Each point is reached from the start by the listed moves, each made once or not at all, plus a little noise. Say if it took an odd or an even number of moves. Then give how often each move was made.

Moves:
(1): 14	-14	-23
(2): -19	25	-28
(3): 39	13	-14
Start: 6	8	-10
Points:
45	22	-26 -> odd (0, 0, 1)
62	7	-45 -> even (1, 0, 1)
-12	34	-38 -> odd (0, 1, 0)
30	47	-51 -> even (0, 1, 1)

Moves:
(1): 40	-18	-1	18	6	-15	-20	-6	-2	-16	-7	9	2	0
(2): 18	27	10	-2	24	-2	0	-12	26	9	-3	-20	4	3
(3): -19	0	38	-11	7	9	9	10	13	-27	-1	-20	-3	-37
(4): -11	-8	-12	33	22	-4	9	-1	4	-16	23	-13	10	15
(5): -19	-17	27	-34	18	-7	10	-30	10	17	9	3	15	-13
(6): 12	-12	-10	-15	-6	32	11	21	-12	7	24	2	20	25
(7): 17	-22	2	10	-21	-13	56	-16	-36	0	-37	-24	-7	1
(8): 21	-18	-3	-30	0	-16	18	23	36	6	6	-3	1	2
(9): -31	-16	11	-2	-5	8	9	-27	60	-20	-25	10	0	26
(10): 6	-4	15	34	5	18	15	2	5	43	2	8	-14	6
(11): 13	30	10	-5	-24	-9	22	-19	4	-14	29	10	-6	7
Start: 0	9	-21	-1	11	-30	25	-20	-22	-31	-10	13	23	-34
Points:
9	45	14	-3	34	-2	76	-22	13	-73	65	-27	47	-21 -> odd (0, 1, 1, 1, 0, 1, 0, 0, 0, 0, 1)
-45	-44	52	-76	32	-38	73	-45	97	-51	-21	2	37	-60 -> even (0, 0, 1, 0, 1, 0, 0, 1, 1, 0, 0)
28	5	32	-4	39	-61	73	-53	121	-108	16	-15	31	-18 -> odd (1, 1, 1, 1, 0, 0, 0, 1, 1, 0, 1)
27	-41	-33	10	12	-66	107	-15	-18	-42	-19	-31	26	-17 -> odd (0, 0, 0, 1, 0, 0, 1, 1, 0, 0, 0)
8	-59	21	-5	26	7	51	-62	39	1	-4	48	46	8 -> odd (1, 0, 0, 0, 1, 1, 0, 0, 1, 1, 0)

Moves:
(1): 36	-13	-7	-9	-7	1	-24	-7	-19	18	-2	-12	8	12	-19	9	-8	-9	5	0	14	-22	-15	4
(2): 8	-6	24	7	-3	-1	-9	-10	10	-8	5	-6	-2	4	-5	-24	-16	-8	-7	8	35	27	-3	-9
(3): -5	-21	17	-5	-15	-2	-12	-7	7	-7	-15	-11	-8	1	-13	21	-1	0	15	-30	-11	6	0	21
(4): 3	9	-1	3	-1	6	5	-10	-1	6	-10	0	-1	-3	-13	1	12	0	5	16	18	13	8	29
(5): -12	1	0	-6	21	2	5	3	8	-2	-15	2	-14	6	-20	-4	-3	-3	7	3	4	-19	1	-17
(6): -16	2	-23	6	-11	24	14	-21	-7	3	-12	2	22	16	-15	-7	-9	17	-30	-9	-9	-3	-13	-1
(7): 0	-26	3	-10	-18	-2	-8	17	13	1	2	19	-3	12	2	0	-5	-17	-9	-4	18	-15	12	18
(8): 6	-2	2	-1	-7	12	13	11	-9	12	-2	-5	-9	11	9	-3	-9	13	7	8	-5	2	4	2
(9): -3	-2	-10	14	-3	12	-1	3	14	12	6	5	-6	-2	-11	13	-8	-6	0	-4	-2	2	17	-15
(10): -8	-2	-7	-9	-11	3	-5	-19	-9	6	3	-7	-25	4	-1	-2	6	5	-11	-16	1	3	14	-16
(11): -22	-12	7	8	21	1	7	-10	-5	3	12	3	-14	7	-5	13	-13	2	-6	2	2	3	-21	14
(12): -11	11	16	-4	0	10	-6	-1	0	2	8	22	-10	15	1	-6	11	14	-5	0	0	1	-8	-8
(13): 3	6	10	0	-11	-3	13	13	-24	6	0	2	9	-11	-9	-1	21	-15	2	8	-1	7	4	-9
(14): 7	-6	-8	0	-4	-2	12	-12	4	-21	11	-10	-4	14	-7	-4	4	-12	15	6	-5	-1	1	7
(15): -2	9	10	-2	18	-6	-6	11	-18	-16	-1	-1	8	16	-7	8	-7	-2	9	-10	-6	11	27	-8
(16): -19	31	4	-7	-16	8	-19	16	4	-4	15	-6	-3	-12	-7	2	-20	-25	21	9	10	-12	1	7
(17): 18	10	5	21	7	8	8	20	-2	-31	3	-15	-20	0	7	6	9	5	-33	-9	16	-11	-9	-2
(18): -3	7	0	-7	-2	-17	13	-2	2	10	9	-4	4	10	-6	9	0	1	2	-10	17	-6	-3	-5
(19): -3	-5	-5	-10	3	23	11	4	-3	-10	9	-3	2	-16	-1	8	-1	4	4	-3	4	0	-4	-8
(20): -4	1	4	-25	0	-3	-13	-1	17	1	-1	-10	16	-1	-7	11	2	-13	-11	23	-6	-1	4	-4
(21): -12	-5	-2	-3	-3	-8	-11	15	4	4	6	-17	3	2	-14	-5	5	21	5	-2	5	-6	5	5
(22): -3	4	-23	2	0	-16	-10	16	5	-5	-16	1	-3	19	3	3	4	9	-9	3	6	24	-12	-2
(23): 6	17	-6	-13	5	-3	4	7	-1	3	16	14	-5	-3	-17	-7	-4	-16	-14	-18	-8	7	7	11
(24): -6	8	-4	-4	13	10	2	14	17	15	-3	-9	21	13	19	-15	32	-27	17	-22	7	1	-10	13
Start: -7	0	-16	-10	-9	22	25	-6	-33	-14	-5	-9	9	-10	7	6	10	4	-7	29	-17	14	13	17
Points:
-32	-32	-27	-17	-5	38	23	7	4	-27	23	-48	-6	26	-33	16	-19	16	-10	70	17	62	2	6 -> odd (0, 1, 0, 0, 0, 0, 0, 1, 1, 0, 1, 0, 0, 1, 0, 0, 0, 0, 1, 1, 1, 1, 0, 0)
7	28	-41	-25	6	33	39	32	27	-49	36	-45	11	28	-17	5	34	-60	-42	5	47	59	2	0 -> even (0, 1, 0, 0, 0, 0, 0, 0, 1, 0, 0, 0, 0, 1, 0, 0, 1, 1, 1, 1, 0, 1, 1, 1)
-37	37	-17	-22	-38	87	23	43	-5	-63	18	-49	-6	51	-32	-26	15	-4	-16	-31	31	51	-32	52 -> odd (0, 1, 1, 0, 0, 1, 0, 1, 0, 0, 0, 1, 0, 1, 0, 1, 1, 0, 1, 0, 1, 1, 1, 1)
-49	38	-54	24	-21	52	48	25	-36	-18	8	-28	-16	35	-16	42	-33	21	-57	19	19	13	-22	15 -> even (0, 0, 0, 0, 0, 1, 0, 1, 1, 0, 1, 0, 0, 0, 0, 1, 1, 1, 0, 0, 0, 1, 0, 0)
-45	13	17	-67	-47	54	0	-2	-16	-11	24	-51	-20	75	-121	2	35	-72	-37	-16	88	-12	-14	77 -> odd (1, 1, 1, 1, 1, 1, 1, 0, 0, 1, 1, 1, 1, 1, 0, 1, 1, 1, 0, 1, 1, 0, 1, 1)
-71	-1	-37	-71	-55	71	31	26	-21	-23	13	-31	3	14	-77	-6	36	-63	16	-55	-1	-18	30	48 -> even (0, 0, 1, 0, 1, 1, 1, 0, 0, 1, 0, 0, 1, 1, 0, 1, 0, 0, 1, 0, 1, 0, 1, 1)

Moves:
(1): 38	-7	-17	15	-8	-11	0	-18	6	-16	6	2	6	-13	-3	19	-4	31	-14	-4	-8	-2	1	2	-2	5
(2): 6	6	-13	4	18	-13	-14	7	-4	-5	8	7	22	8	30	11	-8	14	-6	-10	14	26	-11	3	9	-5
(3): 11	-1	9	-1	3	5	-1	4	4	-7	13	10	1	8	-7	16	2	-5	10	1	1	9	-2	11	-5	-10
(4): 18	-4	-3	18	4	24	11	-14	-9	-16	15	4	-5	-4	-9	27	4	-13	-3	-2	-2	-13	12	6	7	15
(5): 8	-4	12	-6	31	14	14	-3	11	-6	-11	3	9	2	-1	-10	-1	-6	-5	-11	12	4	-9	21	-11	-3
(6): 21	-16	-16	-9	1	3	3	37	-7	3	0	0	11	15	-19	-2	-15	-11	4	-1	-1	5	13	-6	2	2
(7): -8	-17	4	8	-6	-21	5	-7	9	-1	-11	17	-7	2	-7	2	-16	-4	-5	1	4	-1	-9	-21	4	21
(8): 6	14	1	8	-5	0	1	15	11	3	1	10	-5	4	-8	19	0	-3	-13	12	-4	-5	7	-4	17	-11
(9): 10	2	-5	-9	-21	11	2	17	16	12	23	-26	10	-1	10	-16	6	13	9	24	10	-24	5	6	-9	-15
(10): -9	9	0	-3	3	3	-11	-4	4	7	12	-10	-9	7	-1	0	-8	-14	-14	-6	-5	0	2	8	-12	-9
(11): -3	-20	-11	-3	10	-7	-22	6	7	10	7	-5	9	1	-3	-5	6	14	-9	-19	14	-5	-16	1	7	-4
(12): 10	-5	6	-4	-12	4	-5	0	-3	14	-7	-5	2	19	-8	-29	18	-9	-3	-7	-2	0	4	8	2	-2
(13): 25	4	0	-7	-6	14	18	28	-6	-10	-7	-32	26	7	-29	11	-1	1	2	7	-43	7	-22	-28	-14	4
(14): 1	-4	20	-4	1	-4	-8	3	-12	-4	-22	-18	-9	7	14	-3	-5	1	4	-23	3	2	4	-14	16	0
(15): -11	-29	12	15	-19	19	2	-12	-9	-1	-2	1	-4	3	1	-12	-11	4	-7	-13	-19	4	-12	-5	-5	-9
(16): -3	-13	-10	7	7	-15	24	-18	-2	-1	10	-1	-11	5	-10	-4	13	0	-11	4	4	6	13	2	1	-4
(17): 0	14	11	-2	-1	-11	3	-27	-7	7	-5	2	7	-19	20	15	6	-5	-22	-3	-25	-6	-22	-6	-2	-10
(18): 20	10	9	-14	1	24	1	1	-2	-10	12	8	11	7	-9	-22	16	3	-13	-6	5	13	7	-6	3	-17
(19): -6	6	11	-4	-1	-10	8	-14	-9	2	-4	-7	24	2	-2	0	-6	-4	-9	4	2	5	12	-2	9	-14
(20): 3	1	-7	-3	1	-13	-11	1	-4	-6	4	4	5	-4	-4	-16	-5	5	7	25	3	-7	-10	21	-3	-13
(21): -10	-8	20	12	0	5	-6	11	-5	7	8	9	9	-6	12	-1	-6	14	-2	10	7	-8	3	-5	-20	4
(22): -10	15	-9	4	11	-6	-11	27	19	-6	-16	-19	4	-15	28	8	8	-14	4	11	10	19	-12	12	-15	-2
(23): 4	1	-23	15	-8	-24	2	36	-1	-17	9	-6	-2	-28	12	15	-2	17	-4	-27	-1	-12	-7	18	1	11
(24): 5	-5	-2	20	12	-1	-18	0	10	35	12	-13	-20	-16	-11	-27	-5	1	-9	-12	8	1	-8	0	1	-14
Start: -5	-6	3	-11	-21	15	-11	4	4	-8	-7	-18	-20	0	5	6	-14	-6	14	22	4	-8	4	22	-3	-8
Points:
51	-107	-25	50	-33	15	-23	93	-8	22	51	-93	5	22	-12	-30	-46	19	-36	-54	-7	-17	-26	-7	-17	-14 -> odd (0, 1, 0, 1, 0, 1, 1, 0, 1, 1, 1, 1, 1, 1, 1, 1, 0, 0, 0, 0, 1, 0, 1, 1)
88	-37	-51	24	-25	35	-3	65	26	-35	59	-82	62	29	-17	79	-27	6	-42	32	-20	25	-6	27	-12	-66 -> even (1, 1, 1, 1, 0, 1, 0, 1, 1, 1, 1, 0, 1, 0, 1, 1, 0, 0, 1, 0, 0, 1, 0, 0)
8	-54	8	46	-64	4	-38	73	26	-15	32	-30	22	-19	20	14	-16	6	-11	38	25	-49	-16	66	-15	-35 -> odd (0, 0, 1, 1, 0, 0, 1, 1, 1, 0, 1, 1, 0, 0, 1, 0, 0, 0, 1, 1, 1, 1, 1, 0)
31	-56	17	30	-59	-11	25	29	5	4	17	-82	-28	-31	-4	4	-29	17	-15	-16	-57	-25	-53	-16	-14	-34 -> even (0, 0, 1, 0, 0, 0, 1, 0, 1, 0, 0, 0, 1, 1, 1, 1, 1, 0, 0, 0, 0, 0, 1, 1)
26	-9	18	-10	-28	-3	14	93	29	-29	-55	-107	36	-3	24	-14	-14	-11	8	-3	-2	-9	-32	22	-22	-9 -> odd (0, 0, 0, 0, 1, 0, 1, 0, 1, 0, 0, 1, 1, 1, 0, 0, 0, 0, 1, 0, 0, 1, 1, 0)
-9	-49	0	17	-10	19	-33	1	12	-14	58	-35	36	7	38	-23	-18	16	-47	43	53	5	-12	38	-30	-61 -> odd (0, 1, 0, 1, 0, 0, 1, 0, 1, 1, 1, 0, 0, 0, 1, 1, 0, 1, 1, 1, 1, 1, 0, 0)
100	-31	6	54	-61	37	-36	121	10	-5	36	-113	22	-14	-14	15	-45	11	-21	19	-40	-25	-4	44	-33	-66 -> odd (1, 0, 1, 1, 0, 1, 0, 1, 1, 1, 0, 1, 1, 1, 1, 0, 0, 0, 1, 1, 1, 1, 1, 1)
20	-45	-25	-24	-32	33	-47	89	4	2	-17	-82	24	40	-30	-39	-19	-28	-6	18	-42	14	-50	34	-40	-38 -> even (0, 0, 0, 0, 0, 1, 0, 0, 0, 1, 1, 1, 1, 0, 1, 0, 0, 0, 0, 1, 0, 1, 0, 0)
